Rows are points. Each copy is the shape, with its points in the same order, turned, moved and blurred by noise. Some copies are also mirrored. Which?
In the rows, zero is written as 128.

Shape (8 x 3):
[[106 188 185]
 [113  99 227]
 [109 137  96]
 [126 134 203]
 [116 106 102]
 [ 88 120 108]
 [160 150 109]
 [ 97 125  92]]
Copy 1 (8 x 3):
[[ 65 186 136]
 [166 221 129]
 [102 105 111]
 [129 200 143]
 [147 111 113]
 [125 118  82]
 [106 111 163]
 [123 102  90]]
Copy 1 is: mirrored
Copy 2 (8 x 3):
[[145  43 168]
 [147 113 237]
 [102 116 115]
 [165  97 205]
 [111 143 127]
 [ 86 124 137]
 [162 116 103]
 [ 92 125 117]]
Copy 2 is: mirrored

Shape (12 x 6):
[[143 161  94  86  70 100]
 [161 155  81 108  66 202]
 [114 150 111  62 107  86]
 [126  77  98 181 162 116]
 [107 144 197 166 138  82]
 [115 156 115  88 139 108]
 [130 150 184 131 114 101]
 [ 86 142 151 159  75 174]
 [ 82  93 140 145 170 122]
 [113  75 176  61 165 137]
 [165 109 167  74 196  82]
 [ 82 118 191 124  83 109]]
Copy 1 (12 x 6):
[[107 139  80  59  83 142]
 [173 151 104 109  56 199]
 [ 82 132  94  53 136 131]
 [117  74 100 192 120 102]
 [ 62 140 160 126 119  59]
 [ 92 137  93 108 147 143]
 [ 89 156 151 101 115  81]
 [ 96 139 181 131  61 161]
 [ 92  85 147 165 156 125]
 [147  92 169  94 182 134]
 [143 121 118 102 206  69]
 [ 76 106 185  83 109 106]]
Copy 1 is: only turned
Copy 2 (12 x 6):
[[177 165 189 120 130 162]
 [158 180 135 173  96 223]
 [147 154 182  78 132 143]
 [134  58  85 141 148 136]
 [114 127 129 147 130  46]
 [122 152 146  94 141 143]
 [133 156 138 136 107  77]
 [ 97 136 151 200  80 140]
 [ 86  84 103 118 123 116]
 [111 122  97  56  59 121]
 [153 145  78  40 125  87]
 [113 121 170 139  68  83]]
Copy 2 is: mirrored

Shape (15 x 9):
[[109 132 138 135 153 162 157 119 132]
 [150 113 142  99 121  73 138 111  83]
 [ 63  96  77  65 110 119 114 173 147]
 [181 116  79 147 118  58  86  92 101]
 [150 116 127 159 116  97 100 149  80]
 [ 92 128 150 154 147 146 104 105 136]
 [169  84  96 167 102 100 126  78  70]
 [107 174 134 143 160 195 143 128  99]
 [ 31 123 111  44  70 171  91 193 118]
 [ 80  92 152 141 132 190 109 148 138]
 [ 88 129 122 132 117 149 164 100 132]
 [ 85 103 131 148 170 181 152 129  83]
 [ 89  91 111 122 173 177 107 118 126]
 [183  86 102  94 112 136  77 112 120]
 [ 99  96  85  63  73 130 107 214 159]]
Copy 1 (15 x 9):
[[154 118 110 106 148 127 116 141 100]
 [121  84 174 136 121  66 163 130 151]
 [ 35  67  71 112 123 137 130 174 128]
 [105 113 141 204 143  95 177 101 196]
 [124 109 134 194 120  76 121 151 153]
 [116 146 121 133 162 123  85 125 126]
 [136  75 150 215 155  97 146  90 147]
 [156 158  99 129 160 114 136 153  64]
 [  7 100  85 106  88 117 108 189  63]
 [112 111 112 137 136 151  62 163  88]
 [125 102  93 107 144 118 115 106  92]
 [150  93 112 142 182 111 102 169  66]
 [109 117 121 135 187 148  99 157 104]
 [ 94 105 171 183 121 160 168 150 148]
 [ 40  73  73 118  67 145 131 188 142]]
Copy 1 is: mirrored
Copy 2 (15 x 9):
[[107 145 138 142 160 133 139 141 105]
 [118  74  77 102 103 134 131 165 121]
 [ 42 142 140 139  90 130  40 183 100]
 [176  63  64 137 116 129  58 150 143]
 [179 109 102 137  92 137 109 173 100]
 [130 155 131 156 149 181 121 151 129]
 [165  55  68 170 118 133 110 116  92]
 [134 182 135 120 172 140 135 137  71]
 [ 33 213 137 115  51 155  53 160  68]
 [108 163 180 164 116 176 121 139  95]
 [ 82 146 104 164 152 130 129 136 103]
 [110 132 154 149 164 167 137 147  49]
 [102 130 168 143 156 179  90 134  92]
 [138  87 131 112  84 138  67  97 131]
 [ 60 153 161 136  41  93  45 174 111]]
Copy 2 is: mirrored
Copy 3 (15 x 9):
[[121 113 131 153 142 173 130 109 132]
 [136 127 144 103 158 116 138 109  41]
 [ 79 150 126 132  74 141 138 205  93]
 [137 170 151 167 166  53 151 104  42]
 [133 143  94 154 169  99 105 115  60]
 [119 129 149 177 136 152  81 104 119]
 [123 116 120 185 160  87 160  74  34]
 [130 126 120 180 180 214 121 120 130]
 [111 141 104 148  61 204  96 237  71]
 [110  88 110 182 114 163  80 145 133]
 [111 124 133 159 108 180 144  95 109]
 [ 74  85 112 171 168 187 115 117 113]
 [ 81  95 152 185 143 152 115 154 126]
 [161 101 153 177 142  82 151 165  67]
 [129 147  86 128  62 123 140 226  96]]
Copy 3 is: mirrored

Shape (16 x 11):
[[163 129  96 119  98 137 160 157 153 107 190]
 [ 72 167 135 159 145 164 112  65 107 187 123]
 [119 129  86 141 128 129 139  95 178 133  89]
 [123  79  62  91 106 114  93 152  77  72 231]
 [134  96 103 149  88 168 140 132 119 119 217]
 [105 150  98 179 126 158 152 137 170 134 132]
 [137 146 196  87  89  54 113 130 168 143 112]
 [169  65 153  85  67  94  33 167 113 125 132]
 [121  69 119 122  59 113 113 156  77  81 153]
 [136 158 139 127 198 163 182 114 165 123  84]
 [ 87 165 134 152 149 133  95 113 192 137 133]
 [ 98 123  96 107  61 164  78 204  79  99 195]
 [152 192 112 159 125 128  91 101 116 151 115]
 [109 166 169 209 153  83  74 105  99 130 112]
 [118 175 141 151 130 185 125  60 171  90 112]
 [135  75 106 137 112 175  93 160 110 114 204]]
Copy 1 (16 x 11):
[[162 124 133 101 138  98 206 171 129 115 189]
 [ 40 174 100 128 163 109 118  77 101 116 143]
 [105 135 130  90 128  98 185  85 156 111 108]
 [241 137  97 124 121 127 154 142  66  65 203]
 [160 127 111 132 153 120 197 119  94 121 226]
 [ 78 112 109 129 126  97 197 115 149 106 158]
 [150 181 190 122 122 117 109 152 195 168 125]
 [223 141 157 124  63 144 107 122 109 193 159]
 [203 137 124 138 105 190 157 115 116 116 192]
 [ 58  88 155  79 177 118 158 143 148 100  95]
 [ 80 134 144 136 118  58 128 109 151 108 132]
 [171 136  94 124  57 147 141 159  90  97 245]
 [ 75 187 132 124 107 109 170 130  89 134 106]
 [ 84 169 142 215 123 136 131 113 103 122  85]
 [ 59 134 200 105 140  98 171  87 110  87 146]
 [171  94 103 133 121 117 161 118  68 128 213]]
Copy 1 is: mirrored
Copy 2 (16 x 11):
[[136 140  91 168 141 102 127  92 162 159 148]
 [ 72 122 204  96  67 172 147  96  85 162 121]
 [137 129 162 134 106 174 154  99 168 145  76]
 [ 89 102  46 115 128  40  96  44 139 115 110]
 [100 121  92 164 109 116 107  55 133 130 170]
 [103 151 147 175 123 177 143 108 127 148 109]
 [169 153 178 126  46  61 136 177 176 149 110]
 [115  91 105 103  56  58  45 157 206 109 115]
 [138  97  68 131  76  85  86 105 127  82 118]
 [128 112 186 128 159 171 210 153 146 146 125]
 [ 81 176 199 139 106 136 145 120 150 139  93]
 [ 68 152  33 117 104  90  65 114 109 120 130]
 [119 121 191 111 117 140  85 121 116 186 102]
 [100 102 238 145  90 103  92 140  79 123  79]
 [135 167 207 103 141 177 140  98 134 112 139]
 [ 60 102  84 146 117 103  89  80 152 110 156]]
Copy 2 is: only turned
Copy 3 (16 x 11):
[[158  85  97  92 135 146 114 159  80 133 163]
 [113 200 160 195 150 179 186 134 122 169 134]
 [148 151  86 153 133 186 154 169 162 106 133]
 [ 63  73  66  45 167 131 111  94  93 164 104]
 [117  77 113 118 127 175 132 112  66 155 154]
 [128 127 105 176 137 172 135 178 104 121 168]
 [201 156 137 114  89  89 152 114 195 137 159]
 [161 101 127  73  94 121  75  55 181 157  91]
 [103  64 113  94  93 121 140  96 118 127  90]
 [182 184 151 133 180 181 155 195 126  68 147]
 [124 177 125 163 134 150 131 158 161 143 190]
 [ 72  69 145 104 100 123  81 149  95 203  96]
 [145 208 115 163 106 133 133 133 101 145 127]
 [ 88 217 145 179 108  92 142  97 126  89 146]
 [122 208 136 116  87 207 159 168 106  96 167]
 [ 97  81 133  99 141 178  80  93  84 162 135]]
Copy 3 is: only turned

Shape (17 x 12):
[[164 132  76 114 127 118 126 111 108 171 154 141]
 [ 92 123 119 123 144 133  82 209 171 131 107  73]
 [ 88 146 103 119  82 174 157 107 150  51 174 147]
 [ 95 114 124  99 176 113  75 216 184  81  92  84]
 [120 135  65 159  95  72 135 103  93 180 145  92]
 [ 69  97 115 130 230 146  98 168 182  97 135  52]
 [ 55 108 139  97 146 111 105 185 132 123 133  74]
 [120 123  97  88 101 134 161  91 169 113 177 182]
 [142 157  91 106 128 139 177 125  70 171 110 129]
 [175  96 123 154  96 113 177 138 105 206 159 115]
 [125  48  62  96  79 156 148  95 104 128 140 164]
 [ 78  80 155  48 177 102 103 137 199  69 109  81]
 [150 102 133 112 125 130 128 114 111 121 134  67]
 [ 67 120 170  79 151 188  56  96 213  90  93 120]
 [149 110 105 153 129  98 119 140 113  96 127 112]
 [132 124  74 143  94 127 193 100 152 144 102 107]
 [ 86 111 147 167 174  96 121 167 119 140  94 121]]
Copy 1 (17 x 12):
[[121 123  77 142 100  70 131 128 136 114  82 112]
 [132 108 129 143 126 165  74 196 187 142 162 125]
 [ 90  86  67  37 180 132 137 169 101  84 125 162]
 [ 87 102 172 130 123 169  68 220 218 129 151 127]
 [162 134  70 107  69 107 132 138 110 184  80 105]
 [ 85  93 106  96 120 196  41 173 219 120 160  63]
 [147  96 137  83 112 153  55 175 185 142 139 141]
 [ 77  66  69 103 142 100 146 111 125  91 101 179]
 [138 180 100 107 136  54 128 115 166 146  92 120]
 [156 108 101 134  91  58 150  78 120 167 147  90]
 [117  52  58  85 153  35 157 146 166 135  92 127]
 [ 45  50 153  92 133 160  17 166 191 144 116 151]
 [114 105 122  95 116  81  80 149 125 151 127  87]
 [ 86  50 114 138 224 175  22 175 158  93  97 133]
 [102 106 134  99 105 115 137 167 134 140 114  84]
 [ 98 128  66 113 154 104 149 128 125 196 124 119]
 [144 110 168 116 126 167 125 134 192 149  97  83]]
Copy 1 is: mirrored
Copy 2 (17 x 12):
[[148 126 112 149  62 125 155 112 144 144 127 125]
 [171  87 130 106 187  84  90  57 134 111 101 120]
 [ 94 120 133  73 151 144 103 175 201 148 159 120]
 [177  79 135 101 217  70  86  71  86 129 128  95]
 [133 110  69 100  48 137 150  88 150 130  80 165]
 [187  65  86  97 212  76 129  75 137  66 159  72]
 [127  42 119 108 194  97 143  77 131 114 102 118]
 [134 119 157  84  94 130 163 170 174 173 175 118]
 [109 131 118 154  58  69 135 155 158 111  88 139]
 [154 111 137 160  60 126 169 114 174 106 115 223]
 [ 64 117 133 128  71  95 145 105 171 177 207 160]
 [146  91 128  79 232  59 184 107  89 143 162  83]
 [129 137  90 145 144 101 165 106 143 119 133 160]
 [122 167 174  63 219  72 165  72 141 130 154  50]
 [124 118 103 121 132 142 113 112  98 108 143 150]
 [138 142 113  70  75  82 139 148 154 123 124 176]
 [135  75 139 107 132 106 137  84  91  48 109 117]]
Copy 2 is: only turned
Copy 3 (17 x 12):
[[153 119 107 103  82 139 141 163 149 174 157  89]
 [ 72 154 194 111 141 101 149 115 142 146 117 182]
 [142 143 103 214 133 167 200 112 162 109 135 103]
 [ 48 139 165 116 135 113 130  82 149 132  88 201]
 [116 164 126  85 114 134 140 138 136 163 227  64]
 [ 60 125 180 124  98  53 132  95 178  69 119 183]
 [ 63 122 178  99 138 125 148  96 115  99 139 144]
 [169 128 111 158  77 191 163 137 164 114 121  82]
 [161 109 114 126 125 140 139 193 117 153 207 133]
 [146 174 154 130  63 146 118 194  78 169 185  81]
 [172 168  70 121  64 150 213 144 114 128 142 104]
 [109 108 175 115  99 145 136  39 152  79  91 178]
 [133 130 155 145  87 114 152 107 107 139 180 134]
 [197 118 175 141 161  91 166  57 173  94  72 172]
 [101 138  86 145  93 120 128 111 119 162 161 123]
 [152 192 121 144  85 172 148 148 163 140 211 130]
 [ 91 167 117 113 154  96  76 136 110 109 147 159]]
Copy 3 is: mirrored
